Each row is a point. Each copy is the shape, with its points in the same order, turned, moved and blurred by noise. Some copies are also mirrored. Which?

Shape (6 x 3):
[[ -3  -2 -16]
 [-20  55 -14]
 [-32 -14   8]
 [ -4 -10 -16]
 [ 20  -6  -1]
 [-35 -19 -45]]
Copy 1 (6 x 3):
[[ -8  -9  -4]
 [ -5  29 -49]
 [ 31 -22  -8]
 [ -5 -16   1]
 [ -8   4  22]
 [-11 -49 -28]]
Copy 1 is: mirrored
Copy 2 (6 x 3):
[[  5 -29 -14]
 [-55  -8 -20]
 [ 17  16 -20]
 [ 10 -27 -14]
 [ 11 -25  12]
 [ 13 -24 -57]]
Copy 2 is: mirrored
Copy 3, 6 rows:
[[ -7  12  12]
 [-16 -39 -34]
 [ 25  16 -15]
 [ -5  19   7]
 [ -5  -2  27]
 [-24  42 -20]]
Copy 3 is: only turned
Copy 4, 6 rows:
[[ -6   9   5]
 [-60  23  10]
 [ -4 -16  34]
 [  4   7   7]
 [ -3  -8 -21]
 [ 16  35  40]]
Copy 4 is: mirrored

Shape, 12 rows:
[[ -2  23   3  11  18 -26]
 [ 14 -52 -11 -20  12  14]
 [ 31  14  13  -9 -18 -40]
 [ -8  19  -6   0 -32  15]
 [-11 -26   6  -5  27  18]
 [ 15  22   4   0   0  -5]
 [  7 -39  -4 -13   9  10]
 [-12   2  -2 -15  -5 -11]
 [ -5 -37  -9 -24  25   2]
 [ 19  41  24 -24   0 -25]
 [  9  14 -16 -19   7 -11]
 [  3  25 -14  -2   7  12]]
Copy 1 (12 x 6):
[[-14 -40  -2   4  -8 -19]
 [ 45   9 -31 -17  12  15]
 [-14  -6 -29 -10 -18 -51]
 [-14  16  23 -11  15 -21]
 [ 34 -21  -7  -4  28  10]
 [-16 -15  -4 -18   8 -23]
 [ 35   3 -22  -9  13   5]
 [ 14  -6   9  -3  -4 -20]
 [ 47 -10 -13 -11   4   9]
 [ -9 -31  -3 -30  -7 -60]
 [  0 -14  -1 -25 -17 -14]
 [-13 -16  15 -24   7  -4]]
Copy 1 is: only turned
Copy 2:
[[-19  17 -17  -8 -26  -3]
 [  2   2  33  53  15 -19]
 [ -1  22 -21 -10  -1 -52]
 [ 26   1 -10 -16  21   6]
 [-21  -4  22  34  10  13]
 [ -2  21   3 -18  -4 -12]
 [  0   0  23  40  13 -11]
 [  0  12 -16  10  10  -3]
 [ -8  16  15  52   9  -2]
 [-17  42 -15 -30   5 -26]
 [  5  39   0   5  -6 -10]
 [  8  27   8 -17  -4   9]]
Copy 2 is: only turned
Copy 3 (12 x 6):
[[-24  15 -18  12  23 -26]
 [ 22  -1  25  41  -1  29]
 [ -9  54  -7  -9  29   5]
 [ 18   4   9 -28   3 -22]
 [  6 -18  -5  32 -11   7]
 [-18  15   0  -9  12  -9]
 [ 18   0  14  31  -3  20]
 [ 15   6 -10   0  21  -7]
 [ 16 -13   4  42  13  20]
 [-26  26 -25 -25  32  10]
 [ -7   3   7   1  35  -2]
 [-13 -10  12  -9  15 -17]]
Copy 3 is: mirrored
Copy 4 (12 x 6):
[[-17  13  -4  -1  17 -29]
 [ 22 -28  -8 -24 -47   1]
 [-31  -7  45  -9   0 -31]
 [  5  17  31  -3   9  22]
 [  6  -4 -29  -3 -27   7]
 [ -6  12  20   7  -1 -17]
 [ 13 -17  -7 -19 -34   3]
 [-14  11   9 -25  -3   3]
 [  8  -8 -24 -30 -37  -4]
 [-41  26  35   3 -10 -31]
 [  3  23  10 -19  -7 -21]
 [ 13  28   9   3  -2  -8]]
Copy 4 is: mirrored

Shape, 14 rows:
[[  9  23   7 -15  -5 -17 -25   4]
 [  8 -13   7 -12  60  -4 -25  -3]
 [ 11 -11  -8  -9  15 -14  19 -19]
 [  4  -1   5  10   0 -10 -10 -16]
 [  5  -6  -1  -8   2  -6  -2 -16]
 [  1 -10  -6  15 -11  -1 -13 -11]
 [  6  -9   1   0 -12 -18 -27  -6]
 [-19 -11  -6 -16  -9   2  13 -17]
 [ -8   3   3  16 -10   9 -19 -20]
 [-22  35 -34   2  -3  -5 -16  -1]
 [  7   1  -2   8  -7   7 -10  -3]
 [  8  -9   6  -2  11  15 -10 -16]
 [-17  -9  -3  -9 -10   7  47  10]
 [-23 -10   7   5  -6   3  27 -16]]
Copy 1 (14 x 8):
[[-21 -24 -16 -12 -16 -12 -20  -2]
 [-23 -15  32   7 -11  19 -38  45]
 [ 27  -3  16  -6  -2  12 -18  14]
 [ -2  -1   9 -15 -16 -13  -6  15]
 [  7   3   1  -4 -12   0 -18  14]
 [ -1   9   0 -19  -7 -18   2  22]
 [-12   7   0 -24 -13 -17 -17  13]
 [ 18  16  -2  14   3  -9  -9   4]
 [ -7   5  -1  -4 -24 -25   9  21]
 [  8 -28 -28   6   7 -40 -11  26]
 [ -4  -2  -2 -12  -9 -10   6  17]
 [ -7   9   6   7 -20   6   0  28]
 [ 26   6   7  17  32   2  10 -10]
 [ 24   8  21  15   2 -16   3  -3]]
Copy 1 is: mirrored
Copy 2, 14 rows:
[[ -5   0  21  31 -22   3   7  -5]
 [  1  12 -36  13  -7 -18  37  20]
 [ 17 -13 -13  -2  -4 -15 -19  19]
 [ -3   2  -8   4 -11  15 -13   3]
 [  3  -7  -9  10  -7  -2 -16  -1]
 [  2  13  -4  -2 -13  12 -20 -12]
 [-11  22   6  14 -15   2 -16  -3]
 [  2 -21  -8   0  13  -8 -25 -18]
 [ -5   3 -13   6 -12  27 -14 -20]
 [ 33   4  16  26   8  22   1 -29]
 [  6  -1  -3   2 -22   9 -10 -14]
 [ -2  -2 -27   1 -20  -1  -3  -9]
 [ 14 -39   7 -30  10 -12 -19 -16]
 [  2 -29 -10 -17  15  11 -23 -12]]
Copy 2 is: mirrored
Copy 3 (14 x 8):
[[-12   1  19   4  17 -10  30   7]
 [  5 -33 -15 -15  38   1   2 -33]
 [ -1 -22 -12 -18  14  -8 -14  23]
 [ -8 -11   9  -2   0 -23  -5   0]
 [-10 -11   4 -17  10 -12  -6  11]
 [  0   3   5  -5  -8 -26  -8   4]
 [  4  -1  21 -10   5 -30   8   1]
 [-18  11   7 -22  15  -8 -27  21]
 [-23   4   8   1  -9 -28  -5  -7]
 [-21  27 -10  25  29 -25   3  12]
 [ -5   4   1  -1  -8 -12   1   0]
 [-14 -11  -5 -22   0  -8  -3 -12]
 [ -3  14   0 -10   1  26 -38  35]
 [-16  -2   9  -5  -3   0 -42  19]]
Copy 3 is: only turned
Copy 4:
[[  8 -10  -4  18 -18 -26 -14 -14]
 [ 34  10   9  27   7  35 -12 -17]
 [  3 -14 -23  -1  10  20   2   7]
 [  2  -1 -17  -7   4  -4 -21 -15]
 [ -2  -9 -16  -1  -4   8 -15  -3]
 [ -6  -4  -6 -20   4  -3 -28  -7]
 [  1 -20  -2  -2  -2 -10 -28 -20]
 [-18  -6 -14 -17 -19  15  -2  -1]
 [ -2  13 -13 -18  -9  -7 -33 -13]
 [ 27  -1   1 -30 -34 -25  -4   6]
 [ -6   5  -5  -6   1  -9 -24   1]
 [  0  11 -10   4   0  14 -28  -1]
 [-37   3  -9 -18  -1   8  27  16]
 [-24  10 -23 -25  -3  14   8  -6]]
Copy 4 is: only turned

Shape:
[[  2  -8 -20   6  17   1   5   4  -3]
 [  9 -17 -19 -13  -5  18   9   5   0]
 [  2  27   2  11 -10 -20 -33   6  -4]
 [ 11  -7   4  19 -11  -3  -7 -19  -5]
 [ -5  -8 -17 -15   6 -24  10 -59  -9]
 [  0 -20  -7  -7 -14   7   8   9  -9]
 [ -3 -20   4 -14   0  -1 -42 -19  -2]
 [  3  31  -8  23 -12 -12   7 -14  43]
 [  1   0  -6 -14 -12   2   1   1  -1]
 [ 16 -10 -13  -3 -12 -14   6   6   2]
 [ 14 -16   4  14  34  -5   8   0   2]
 [  4  -6   6 -13 -12   8 -29   9   0]
 [  6  13  29  -1  -6  -3 -10  -8  21]
 [  8   6 -17 -16  15  60   9 -13  -7]
 [-17   0   4   8 -15 -19   3   6   4]]
Copy 1, 15 rows:
[[ 12 -16   7  11   9  -6   6  16 -12]
 [  7 -35  15   5  -2 -19  12   8   9]
 [-19  13 -23   0 -22 -17 -13   2 -19]
 [  2 -16 -15 -20   5 -10 -16  -1  -2]
 [ -3   0 -23   5  45   4   5  -6  33]
 [  8 -18  18 -12  -5 -20  10   6   9]
 [ 20  -2 -15  12 -14 -16 -19 -21  20]
 [-48 -21  -2  -2  19  -2 -16 -14 -31]
 [ -9 -15   6  -1  -8 -14   7   2  10]
 [ -1 -19  -1 -11   1 -19  21  -3  -7]
 [ 25 -20  -1  -1   7  20   4   4 -21]
 [  3 -12   0   4 -32 -20  -9  -8   7]
 [-20 -15  -4 -10 -19  13 -17 -20  -4]
 [  0 -57  11  25  -5   1 -13  37  24]
 [-12   9  14 -16   0 -12  -2  -5  -8]]
Copy 1 is: only turned
Copy 2, 15 rows:
[[  5  12  -2   1  -2 -13   9  -2  -8]
 [ -5   0   2   5 -18 -17  -9  -3  12]
 [ 11 -37   5   3  27  17  21   4  -9]
 [-17  -4  18  17   9  11  19   3   3]
 [-50   4  10   5  -9   1   9 -11 -46]
 [ -7  -7  -4  12 -21 -11   8   0  15]
 [-11 -27  32 -10  -8  -1  24 -28  -4]
 [-13   4 -16   8  42  35 -14 -12  -1]
 [-12 -17  -7   1  -6  -2   1  -1   6]
 [  0  -6  -2  11 -15  12  -4   6   0]
 [  5  30   7 -15  -2   5  20   5  -3]
 [  1 -30  12  -7  -2  -1  13  -9  18]
 [-19 -13   1 -19  18  27  14  -3  17]
 [-22   9  11 -15  12 -53 -16   0  20]
 [ -7 -14 -23  13   1  16  23  -6   0]]
Copy 2 is: mirrored
Copy 3 (15 x 9):
[[  0  19 -22  10 -12   7   1  10 -10]
 [ 15 -13 -18  -8 -16  19  -1  14 -11]
 [  0   5  24  26  28 -13  19   0 -11]
 [ -7   5   5  -7  17  -7   4  23   7]
 [  7  19  -2 -54 -13 -31  19   4  -8]
 [  5  -7  -3  -6  -2  27   4  19 -19]
 [ 42   8  13 -11  19 -10   0  19  -3]
 [-29  -7 -19   2  34 -16  -2 -25   7]
 [  7  -8   4  -4   0  12   3   2 -12]
 [  0  -2 -15  -8   9  18  18   8  -6]
 [  0  35 -17   5  -5  14   3  11  14]
 [ 26 -10  13  11  14  11  -2  13  -6]
 [  1   2  17  -3  26   5  -9 -11  18]
 [ 12 -21  -9   7 -46  -3 -32  13  11]
 [-10   9   4  -7  21  12   3  -6 -25]]
Copy 3 is: mirrored
